Each row of a before or after table is a point. The points were changed in one or more steps. Then noise was added and the rows were shuffled. The steps act on columns, c1 being the first. Write out the steps. A step turns or swaps two columns, mirrors them in a line or flattens them onto one, adds a multiple of one to another, or multiplies or shifts one. Angles are multiples of 10 degrees, from the lower column toward the higher: turns from -170 to 170, lines from 10 to 170 but not 90. Use the fewest steps. Two steps may share a column if one is a turn and the other turns, adds or multiplies; they go together, in the order done. Otherwise the lowest column goes first.

Before (9 x 3)
[[-0.21  0.00 -0.12]
 [ 0.23  0.59  0.33]
 [-0.05 -0.73 -0.31]
 [ 0.16  0.07  0.82]
 [ 0.24  0.23  0.11]
 [ 0.12 -0.39  0.03]
 [ 0.33  0.40 -0.20]
 [-0.43 -0.24  0.48]
 [-0.67 -0.01 -0.29]]
After (9 x 3)
[[ 0.01  0.35  0.52]
 [ 0.43 -0.51  0.87]
 [ 0.18  0.01  1.36]
 [-0.69 -0.24  0.21]
 [-0.49  0.06  0.96]
 [-0.33  0.66  0.18]
 [ 0.42 -0.23  0.30]
 [-0.18 -0.10  0.40]
 [ 0.28 -0.17  0.61]]
Steps: mirror c1 and c2 in the line at 10 degrees; shift c3 by 0.50

Before (14 x 8)
[[ 0.40 -0.38 -0.30  0.16  0.15  0.29 -0.18  0.21]
 [ 0.10 -0.54 -0.26  0.19  0.03 -0.85  0.25  0.05]
 [ 0.05  0.17  0.26  0.67 -0.77  0.26  0.15  0.37]
 [ 0.66 -0.22 -0.67  0.41  0.19 -0.54  0.07  0.23]
 [ 0.06  0.06 -0.04  0.12 -0.07  0.21  0.16 -0.11]
 [-0.13 -0.15 -0.39  0.48 -0.37  0.30 -0.25  0.12]
 [-0.11  0.09 -0.12  0.38 -0.92  0.56  0.22  0.37]
 [-0.27  0.01  0.06 -0.02 -0.28 -0.21 -0.29  0.14]
 [-0.01 -0.81 -0.27  0.29  0.20 -0.47  0.25 -0.01]
 [ 0.44  0.05  0.22  0.55 -0.54  0.12 -0.28  0.22]
 [ 0.14 -0.59 -0.51  0.08  0.02  0.48  0.01 -0.09]
 [ 0.31 -0.18 -0.44  0.17  0.23  0.41  0.00 -0.14]
 [ 0.29 -0.52 -0.35 -0.18 -0.17 -0.34 -0.01 -0.17]
 [ 0.47 -0.29 -0.48  0.47 -0.06 -0.44 -0.13 -0.37]]
After (14 x 8)
[[ 0.42 -0.23 -0.67  0.66  0.41  0.44 -0.27  0.03]
 [ 0.48 -0.15 -0.39 -0.14 -0.03 -0.44 -0.47  0.21]
 [ 0.20 -0.54 -0.27  0.09  0.70  0.43 -0.56 -0.24]
 [ 0.12  0.08 -0.04  0.05 -0.18 -0.17  0.26 -0.03]
 [ 0.47 -0.28 -0.49  0.47  0.28  0.10 -0.57 -0.50]
 [ 0.68  0.16  0.25  0.05  0.28 -0.72  0.40  0.43]
 [-0.17 -0.51 -0.37  0.28  0.30 -0.02 -0.80 -0.28]
 [-0.02  0.00  0.08 -0.27  0.35 -0.11 -0.27  0.06]
 [ 0.38  0.08 -0.12 -0.10  0.10 -0.99  0.36  0.54]
 [ 0.56  0.05  0.21  0.43  0.24 -0.49 -0.20  0.24]
 [ 0.17 -0.17 -0.43  0.31 -0.49 -0.02 -0.27  0.01]
 [ 0.29 -0.80 -0.27 -0.01  0.26  0.40 -0.96 -0.18]
 [ 0.15 -0.39 -0.31  0.40 -0.25  0.03 -0.76  0.29]
 [ 0.07 -0.60 -0.50  0.13 -0.41 -0.23 -0.87  0.09]]
Steps: swap c1 and c4; add 1.5 times c2 to c7; turn c6 and c8 by 20 degrees; turn c5 and c6 by 120 degrees
